Each wall is flat, endless, passes through zero and stands at right angles to its row. A trip goes straight from one point to another. Which walls does it cross, in order?
(in the rows, 128 means zero)

Walls:
(1): [175 207]
(2): [124 100]
(3): [188  85]
(4): [ 60 105]
(5): [71 81]
(6): [171 107]
(7): [115 147]
(8): [129 156]
(9): [121  66]
Trips:
[110 122] to [153 104] => 7, 3, 6, 4, 5
[101  22] to [145 123] => 4, 5, 1
[143 173] to [162 136] => 6, 3, 7

Walls:
(1): [150 161 112 110 216 153 151 216 135  57  99]
(2): [191 154 106 170 114 100 163 133 150 153 104]
(3): [118 185 108 122 170  88  87 137 170 106  63]
(4): [116 124 154  86 115 164 184 194 249  87 144]
(5): [145  78 175 152 108  45 114  83 120 179 120]
(6): [100 151  63 139  51  55 139 106 164 139 206]
Trips:
[ 73  78 170 114 103 128 106 158 115  97 132] to [134 106 109 118 145 119 186  70 140 127 159] => 6, 2
[120 194 141 127 159 114 100 164 136 151  53] to [172 126 146  51 190  88 137  51  64 144 152] => 5, 2, 1, 3

Walls:
(1): [149  76 150  84 139  58 135 167 156 159  99 112 120 197  47 151 164 122
  62 125  75 122 110 103 164 149 106 115 128 116 148 136]
(2): [ 40 115  99  93 116 115 150 127  75 130 148 152 101 102 135  34  64  97
 112 110 198  70 138 229 145  79  93 159 124  95 172  94]
(3): [124 193  91  99 137 170  94 117 137 130 191 182 174 126 136 101 129 115
 104 132 181 172  83 124 110 126 114 106 159 139 126 188]
(4): [162 145 165 100 159  38 134 107 174 163 180 129 141 126 138 101  52 182
 137 127 130 135 104 132 126 178  90 134 102 156 181 137]
(5): [163  79 102  41  63 147 127 177 159 135 116  90 131 153 124  82 123  97
 102 166 172 161 128 135 145 130 102 112  74  46 189 140]
(6): [157 101 102 115  75  92 145  97 143 110 118  55 110 143 173  83 148 121
 138 152  84 123 106 177 108 168 131 115 172  61 142 124]
(7): [111 110 120  79 182  58 163 119 148 149 121 131 182  69  93 132 177 150
 125 166 195 135 138 119 183 159 119 112 126 115  69 165]
Trips:
[ 66  92 140  68 131 132 111 118  51 125 195 209 126 118 117 124 164 117
 120 193  93 145  62 188  29  57  58 127 134 162  63  96] to [176 124 130 108  72 122 196 110 108  95 134 127 154 144 139 105 102  59
  38 184 118 172 161 198 128 140 164 100 205 101 163 136] => 6, 5, 1
[ 74 113  72 148  87 182 111  94 140  80 101 161  98 152 112 160 151 119
 185  91 139 128 121 144 123  74  70 180 173 122 159 145] to [ 88 141 132 111 121 171 142 175 180 115  75 132  57 249  61 202  66  38
 124  98 169 139 132 116 104  98  20 105 173 160 147 122] => 5, 1
[105  71 138 151 106 208 135 125 112 132 190 150 114 155 161 124 141 105
 144 134  77 112 111 182 122 134 227  64 154 150 190 149] to [ 89  93 112 143 174  84  92 126 136 154 168 164 137 117 103 131 106 108
 127  78 129 104 144 165 160 164 119 118 125 137 121  63] => 3, 6, 4, 1, 7
[ 96  94  87  80 124 161 106 147 114  25 107 117 189  37 105 129  86 151
 127  97  90 112 191 131 113 148 135 159 186 155 111 105] to [ 87 130 153 152  97  75 113 153  90  78 152 116  82  98  89  92 120 103
  96  74 133  99 102  72 116 140 128  62 181  99  80 167] => 6, 3, 1
[ 84 159 128 116 120 120 168 118  87 137 212 145  72 108 141  98 149 221
 180 140 112  87 117 148 116  79 212 122 188 108 116  90] to [168 119 118  46 154 147 134 128 121 175  52  44 115 165 164  46 164  82
 110  72 211 151 141 106 113  95 123 145 176 145 219 132] => 3, 5, 1

Walls:
(1): [118  96 110  94 116 120 189 110 186 116 108 142  99 144 148 171  74 139
 105 101  48 122 111 140 134 146  93  77 126 129  88 114 137 155 149 137
 151  75 108 150 147 139 128 129 177  52 146  68]
(2): [149 134 116 124 149 100 210  98 146  46 108 122  79 149 150 116 147  95
 149 122 161 112 149  74 184  99 206 113 112 119 148 122  86 127 131 101
 188 166 119 147 117 207 161 110 101 137 178 183]
(3): [ 99 177 180 149  73 103 133 112 102 192 135 164 114 103  78 137 124  82
 114  48 179 118 133 158 125 108 129 117  88  99 156 153 135 117  50  60
 127 157 139 130 137 124  66 149 127 148 178  53]
(4): [108  88 126  88 104  78 151 101 110 128  61  75 183 123 163 143 111 101
 126 106 116 182 155 115 113 168  96 171  91 112 111  97 143 103 110 111
 101 193 125 123 109 134 120 190 122  76 136 106]
(5): [ 81  74 122  99 131 177  65 147 135  86 155 142  96 107 141 150 165 106
 131 117 124 130 171 131 147 150  89  65 138 115  77  92 123 132 109 104
 166  92  51 138 106 102 168 249 154 115 137 129]
(6): [175  97  98 156  97  25 129  83  87 169 164 117 138 173 115  94  98 202
 128  83  92 125  99 138 118 149 183 131 107 151 117 150 141 117 182 125
 179 196 127 117 137 138 157 111 110 102 156  82]
Trips:
[157 110 172  66 153  97 119  90 166 145 122  80 111 175  95 100 158  83
 169 102  98 123 180  94 159 139 152  89 144 156 143 154 157 101  84  86
 145 154 135 198 123 139 146 169 117 118 146 132] to [132 123 129  96 129 166 128  99 148 126 163 117 112  71 127 120 134 120
 148 115 164 156  81 115  92 155 147 104  97 128 146 159 152 141 144 133
 163  79 155 150 152 129 113 133 155 115 158 105] => 4, 6, 2
[132 156 162  94 102 124 120 126 183 154 142 122 164 114 171 122 166 157
  96 127 126 111 159 131 176 113 186 126  94 103 131 106 128 106 131 159
 147 170 171 142 181 103  31  70 154 135 172  87] to [ 65 172 178 130  84 214 104  78 150 185 129 130 140 203 181  76 116 126
 213 125 132  62 124 155 161 164 235 148  99  94 193 124 177  81 191 100
 121 193 116 146  88 104 118 133  89 100 171 171] => 1, 4
[185 177 113  97  85 115 163 110 171 115 105  78  91 168 133 128 156 106
 136 159 122 102 145 176 124  62 108 134 112 119 152 144 143  83 142 129
 171  98 101  85 117 100 101 190 133 124 128 160] to [142 130 116  98 139 148  84 157 127 147 125  78 192 164 142 113 135 173
  69 202  99 180 189 141 131 114 149 110 136 149 117 212 145 139 107 165
  75 134 131 130 150 118 148 119 156 179  89  99] => 1, 4, 2, 5

Walls:
(1): [ 74  98  99  94 103 100 131 179 142  79 151  87 170 131 151 124 163 127
 133 196  85  79 172 197 107 205 143  53 149 145 223  85 107 185 123 196
  84 106 156  58 173  47 164 137 119 123 122 167]
(2): [147 156 160 138 125  17  86 127 145 172  98 126  83 148 163  93 141 136
 109 139 135  95 143 171 149 129 151 200  66 125 112 160 158 144 122 107
 146  96 140 147 172 112 110 114 131 140 216 226]
(3): [117 127 162 141  95 136  77 120 146 212 179 195  85 118 124 145 158 130
 106 127 124 122  38 122 103 105 129  57 112 119 109 153 140  70 100 191
 133 146  92 150 159 107  72  99 102 168 157  75]
(4): [127 161 121 138 191 188 195 151 117  95 113 150 152 187 133  56 107 121
 106 217 199 132 146  65 155 136  78 121 151 104 104 116 212  97 105 112
 153 158  88 128  75 103 104  42  99 127 125 154]
(5): [ 81  83 148 165 141 149 125 105  76  98 162  65 115 177 141 137  72 174
 132 179 152 157 176 148  91 199  75  90 115 161 138 113 107 119 145 137
 116 108  98  97 144 138 149  76  72 146 165 171]
(6): [116 124 155 114 114 111  78 165 155 153 118 107 156 114 164 129 188  67
 147 117 131 113 120 154 114 130 137 110 147  78  82 125 123 188 113 168
 134  87 159 175 187 134 115 110  96 125  98 153]
(7): [120  60 114 158 146 101 104  75  78 112 124  80 162 159 129 120 143 109
 179 135 126  95 194 115 157 128 199  85 139 113  66 165 222 163 127 128
 116 128 100 109 145 132  90  88 185 230 136 116]
(8): [ 93 141 134 119  94 165 140 119  66 100 150  54 198 100  98 144 201 108
 151 105  84 142 150 160 126  79 180 144  93 109  46 110 128 113 141  96
  92 160  89 115 145 148 129 150 154 128 148 130]
(9): [ 93 186 108 142 145 139 122 147  59 142 194 122 123 109 105 123 179 156
 168 161 120 104 133 112  83 113 176 114 144 153  79 148 152  79 140 107
 155 140 183  87  78 176 113  91 146 167  70 100]
(10): [122 161  70 174 111 152 111 168 179 149 223 151 132 155 127 182 123  61
 182 154  82 131 114 122  70 139  98 125 135  47  99  99 104 150 148  83
 154  92 164 162 128 127 169 135  87 154 178  91]
Trips:
[201 164  92  88 169 183 167  71 111 112 150  90 138 176  88 138 249 122
  92 149 145 193  71 143 141 143 141 171 145 134 110 173 167  98 117 145
 150 119 124 138 147 155 135 168 160 163  98  82] to [138 144  94 215 133 187  84 145 157 134  59 128  83  99 128  93  72 138
 135 160 155 123 176 127 103  88  98 110 139 157 130 135 156 154 107 154
 143  82 141 127  99 196 146 179 155  93 122 141] => 3, 8, 7, 5, 9
[119  57 127 162 176 163  86 149 152 124 107  87 154 175 164  83  87 138
 163 129 148 148 163 115 174 108 105 106 148  93 154 123  69 193 156  57
 112 109 138  58 143 150 163 181 168 160  70 137] to [150  85 155  72 159 126 151 156  67  84 112 127 132 101 104 138 150 101
 113 185 131 217 154 142 114 148  79 103 135 133  77 105  97 112 122 140
 151 142  98  97 169 165  69  75 147 121 117 127] => 10, 4, 8, 9
